Each row is a point. The window is the flat piece filled in between its corners: a triangle in 3 columns, a solid with four corners in 4, and so on. A path goes straight from each point to the next, and from the last back to the first. After which points does the path pass through the window?

Window:
[[ -1 -15  36]
 [ 39  14  35]
 [-18  71 -95]]
Path:
(1): [-31  39  40]
(2): [-28  64  41]
(3): [-13 -43   4]
(4): [  5 -33   8]
(5): [-9 23 37]
(6): [ 5 67 53]
(7): [ 39 -15  16]
(8): [ 26 -44  17]
(9): [-39  46  39]
(10): [-53  54 -31]
(11): [ 23   7 -45]
(12): [ 48 -24  20]
Through the window after points: 4, 6, 8, 12

Window (4 x 4):
[[ 52 -35  48 -37]
 [-65 -60 -10 -40]
 [-14  80  -6 -21]
 [ 21 -57  10  -9]]
Path:
(1): [ 15 -38  65 -14]
(2): [ 70 -24  13 -55]
(3): [ 58 -13 -51 -26]
(4): [ 24 -39  37  -2]
(5): [ 18 -31  52 -13]
(6): [ 24 -10 -17 -59]
(7): [ 38 -58 -24 -11]
(8): [-36 -28  75 -16]
Through the window after points: 1, 5, 7

Window, 8 rows:
[[-16  14 -26 -15 -90 -95  34 -29]
 [ 31  -8  20 -13 -30 -67  72 -29]
 [-37 -44  74  -8  31  24 -64 -31]
 [-35 -38  71 -36  -9  31   7  27]
 [ 39 -55  16  42   2  31 -43  12]
 [ 20  52   3 -23 -16  24  -3  13]
 [  1 -17 -32  92  41  -7 -32  19]
 [ 12 -50 -21  -2  46  54 -26   9]]
Path:
(1): [ 10 -55  21  11  18 -19 -11  14]
(2): [-35   3  19  58 -16  25  -1 -29]
(3): [  1 -31  39   1 -16  39  -2 -24]
(4): [  5   1  20 -70   9 -21 -24  39]
(5): [  0   8   0  -4   5 -36   4  17]
(6): [-37   1  24   0 -54  34  15 -65]
(7): [-26 -28  33   3 -28  75  37 -37]
(8): [ 30   7  20 -36  -5 -67 -37  36]
(9): [ 22   8   2 -14 -36 -56 -24  27]
(10): [-24 -12 -12  13 -31  15  42 -55]
(11): [-13  -7 -10  14 -42 -38  31 -54]
(12): [ 33   0 -31  12 -42 -71   2  -2]
Through the window after points: 9

Window, 9 rows:
[[ -1 -13  56 -41  12 -27 -16  12 -65]
 [-34 -37  28 -91  58 -73  -5  52 -24]
 [-95 -50   4 -25 -18  73 -32  72  31]
 [ 12 -35 -32  34 -35 -30 -21   1  15]
 [ 25  -9  -2  43 -20 -36  82 -27  -4]
 [-63 -44  -7  82  29  59 -42  88  48]
 [ 60  35 -45 -46  10  -9  45 -38 -50]
 [ 30  88 -13 -18 -34 -26  30 -20   4]
 [  8  42 -21   2   3 -15  24 -92   4]]
Path:
(1): [ 57 -11  13 -11  24 -12  49 -36  34]
(2): [ 10 -31  38   3 -10  -2 -10  11  44]
(3): [-52 -10  -2  -1  -8  -2  -1  23 -12]
(4): [-45  -4 -35  48 -39 -41  22  27 -49]
(5): [ 46   0  15 -17  15  37 -12 -46  55]
(6): [ 23 -10   8  16  18  37 -14  25  52]
(7): [-62 -14 -13  31   7   5 -14  54   0]
(8): [ -9  24 -27  -6   5 -43  11  -8 -47]
Through the window after points: 6

Window:
[[-40  -1 -69   2  16  37 -22 -11  25 -66  12]
 [ 27 -20 -77   1 -12  61  13  57  -3 -35  -4]
 [-52 -32  51  -3 -43 -34  49  14 -76 -14  22]
 [-76 -20  18  51  -2  31  25  59  62  -7   5]
 [ -2   8 -12   1 -95   9 -34  35  20   3  76]
 [ 29 -24  15 -40  48 -10  -9 -34   0  -3  26]
 [-57   7 -72  52  59  63  12  15  21  18  16]
 [ 30  -3  18 -35 -45 -78  61  -8 -27 -26 -43]
 [-20  16  61  47   8  28 -28   4 -25  15  20]
 [  5  33  61 -52  -1  12 -48  46 -45  64   1]
 [-41 -44  32  -4  18  17  14 -85  16   9 -21]]
Path:
(1): [-28 -32  19   8 -10 -12 -20   2  -6   1 -10]
(2): [ 10  35  19 -23 -29  48  40  -3 -14 -20  52]
(3): [-30  31  13 -10   5  54  66 -35 -13  24  58]
(4): [  4 -35  34  16   9 -23 -47  44 -11   9 -20]
(5): [-38 -36  -2  14  24   3 -14  39  12   0 -12]
(6): [-26  41  31  -2   9  61  40 -13  -3  14   4]
(7): [-23  19   2   1  12  33  19   0   5 -25  13]
(8): [-56 -86  11  42  39  -4  -7  46  26  36 -39]
(9): [-23 -60 -32  11  -9  -3 -15  13 -31   3   3]
(10): [ 14  70  19 -30  28  49  28 -20  16 -41  29]
(11): [-26  56  46  19 -15  70  14  -5  12   9  22]
(12): [-23 -72  12  15  -1 -37  -3  40 -18  13   4]
Through the window after points: none

Window, 14 rows:
[[-54 -12 -10   4  -5  -3  -2  -2  15  33 -23 -41  17  32]
 [ 11   1 -26   7   0 -16   4 -19 -47  13  18 -13   8  -6]
 [ -4 -38 -13 -41  39 -32  18 -21  -9 -22   2  36  20  -4]
 [ 10  18 -22  -6   1 -24  31  -4  20   5 -19 -29  -4 -13]
 [-11  -1  14  -2   3   4  40 -12 -53  25 -17  -1  23   9]
 [ -4 -11  12 -10 -25  15   0   1 -27  20 -22  -7  53   8]
 [ -1 -35 -38 -13  37 -33  15  61 -22 -42 -27  -7   8  -9]
 [  5 -23  25   3  22   9  -3 -16   4  57   6  14  21  13]
 [ 17  18   0 -14  17  15  15 -16 -27  -6   7 -28   8  22]
 [ 13 -25 -17  10  -3  37  14  -9 -49 -20  -6   7 -32  -5]
 [-16  -3 -13 -27  -4   3  -7  12 -37   3 -17 -15 -42  -6]
 [  1  26 -41  -9  43  37  10  -5   8   9 -15  16 -10 -20]
 [-34  -6  30  28   3  -1  -2  14  13  28  49   3  17 -43]
 [  4  20  17  31 -21 -20  20  10  -2  27  95  50  10 -15]]
Path:
(1): [-16 -48  -9 -46   5   8  38   5  -2   9  32 -20  37  -1]
(2): [ -7  -8   0  -8   3   6  26  -4 -15  18  18  -5  11  -8]
(3): [ -1  19  -4  11  11  -9  15  -1 -39   9 -32  14   6  11]
(4): [  1  11  18  20 -10   0  -5 -33 -22 -30 -20  35 -14  -5]
(5): [ -2  -7 -18 -22  19   7  22  -7 -16  33  20 -12  14   1]
(6): [  4 -29 -27 -18   9   5  31  24   5  27  19   1 -25 -17]
(7): [ -5  17   3  17  15 -15  -4 -22 -39  -1   7   2  19   7]
(8): [-18  -4  16  24  10   0  -4   3  -1  15   6   6   1 -11]
(9): [-35  -6 -28 -29  -1   6  27  11   5  31  38 -29  39 -26]
(10): [ -1 -11 -13 -12   6  -2  21   2  -6  20  22  -3  20  -4]
(11): [-16  18   9   9  15 -11   3  -2  -8  11  -6   6   6 -14]
(12): [-12  19 -13  34  12 -12  -3   2  -6   1   0  15  -6  13]
(13): [ -6 -35   1 -51 -10   0  33   3 -23   2  31 -10  24 -30]
(14): [  2 -15 -31 -28  12  -1  26  16  -7  28  16  -6  -1  -9]
(15): [-15   8  12  39  23 -18 -12  -7 -17 -27 -13   0   2   2]
(16): [  4  39   1  35  14 -11  -6   0 -16   9 -31  22 -17  -5]
Through the window after points: 2, 8

Window, 14 rows:
[[ 32 -32 -12  30   8 -10 -19  -9  12   1 -10 -27  16  11]
 [-25  61 -64 -95   5 -58  39  33  15  67  -8  -3 -40   3]
 [ 65 -79 -37  33  -3  -7  70  77  70 -64  11  62 -59 -13]
 [ 44 -19 -77 -62  31  24 -20 -44  33 -58  43 -39  -5  32]
 [-16  18 -18  68 -68   5  31  -7 -22 -18 -15 -32  34 -36]
 [ -1 -25   3  17  -4 -15  -4  60 -14  -5  55 -10  65   2]
 [-27  -6  -7  12   8  25 -19  22  39 -14  -9  19  37  12]
 [ 34   4 -21  35   2 -16   3  -1  50  -9   7  46  24  40]
 [ 73  20  22 -10  -7  41  27  16 -64  -2 -17  54  -9 -38]
 [ 39  12  -3 -29  20 -34  21  29  15 -32 -42  13  11   4]
 [ 32 -16 -58   0  18  -9  20  75  -6 -13  14  -8  -3  36]
 [ 48   2  24  20   1   4  11  18  37 -23   0  -8  -8  40]
 [ -8 -16   1 -27 -21  33  24 -54 -48   0  12  87 -16  53]
 [ 77 -36 -13   2 -23  -1  12  39  56 -15 -20   6  19  38]]
Path:
(1): [ 30   9 -18 -16 -19 -13   7  15   9 -32  -2  10 -10   9]
(2): [  2   9 -17 -38 -57 -45 -20   1   9 -68  30  28 -10   0]
(3): [ 28   9 -28  -4  56  16  54  43   4  75 -22  -1  13  19]
(4): [-13 -22 -37 -17  41  74  74  33  30 -24 -23   3  43  -3]
(5): [ 60 -10  -2  27 -42 -85 -50  15  21 -12  21  18 -33  48]
(6): [ 63   8  22  15 -28 -36 -76   8  15 -18  -7  28  19  34]
(7): [  9 -17 -30   5   1  20  36   7   9  -6   9   8   6   9]
(8): [ 33  -1 -25  21  68  21  53  34  22  -9 -24   7  16   6]
(9): [ 19  -9   1  -2 -55 -16 -14  19   9  -6   2  28   6  16]
(10): [ 25  -3  -5  23 -14 -29 -25  10  20 -66  26 -13 -11  30]
(11): [ 27 -16 -25 -19  17  18  22  15  10  10  -1   7  22  14]
(12): [ 15  -8 -28   4  36  39  58  31 -15  30  -2  24  27 -12]
Through the window after points: 2, 10

Window:
[[ -8  34   0 -21  -5  -1  44  37   4 -23  16  -5   3 -62]
 [-53 -18  48  29 -19  46  10 -29 -16 -60  10 -39   2 -36]
 [ 36  26  33  58  22  16  24 -13  81  31 -49 -15  44 -20]
 [-10 -61   8   8  74   7 -13  34   7  24  11  11   8 -21]
 [-39 -16   5 -23  30 -59  19  28  59  -6 -28  28   8 -48]
 [-24 -81  -9  65  18  15  -4  13 -28   6 -56   2  -8  20]
 [  0 -43  40 -38  -9  29 -42  24   6   9  -6  47  95  18]
 [-16  35  86   5  20  40  -6  -8 -50  15  -7  22  30  49]
 [  0  64 -52  13   0  29   4 -84 -28   1  33 -12 -58  13]
 [ 53  16 -18  -1  24 -30  31 -47  -2 -41   8 -25  -2 -31]
 [-12 -24  38 -43  22  57  21   6  -2 -75 -36  -5  37   6]
 [ 16 -16 -14 -11   1  -4  14 -12  23   8  42 -65  17  21]
 [-33  27 -42  41  38  27  21 -61 -61 -37   7 -21  12  24]
 [ 25  20 -19 -16   9 -21 -44  17  41 -25  18 -48  22 -12]]
Path:
(1): [  2  -5  21  38  35  40  26  59  17 -71   9   7 -29  27]
(2): [ -4  -1  -5  50  24  14  20  21  20 -45  26  31  37  31]
(3): [  5   7  26 -72  -1  -4  -6 -10   4  19 -27 -46 -11 -66]
(4): [  2 -11  39  -5  21   8   7  -3   4   7 -29 -31  26 -46]
(5): [-23 -19 -10   7   8  -6   7  18  41 -42  11  44   1  29]
(6): [ 29  19 -13  31  11   6  27 -12  25 -39  43  23  -7  43]
(7): [-27  -4  -7 -27   8  17 -19 -38 -24  40 -12 -75   7 -34]
(8): [ -5  -4  21 -15  14  16 -21 -20 -18   0 -15 -23  33 -12]
(9): [ 5 11 16 16  7 12 16 23 22 -5 36 22 14 51]
(10): [  5   3  -3  20   6   0   8  -5  16 -34  16  17  -5  -2]
(11): [  6  19   3 -27   8  17  -3 -41  -6  12  -6 -55  10 -25]
(12): [-20  -7  12 -22   7 -12 -11 -38  -8  31 -27   1  53 -44]
Through the window after points: 6, 8
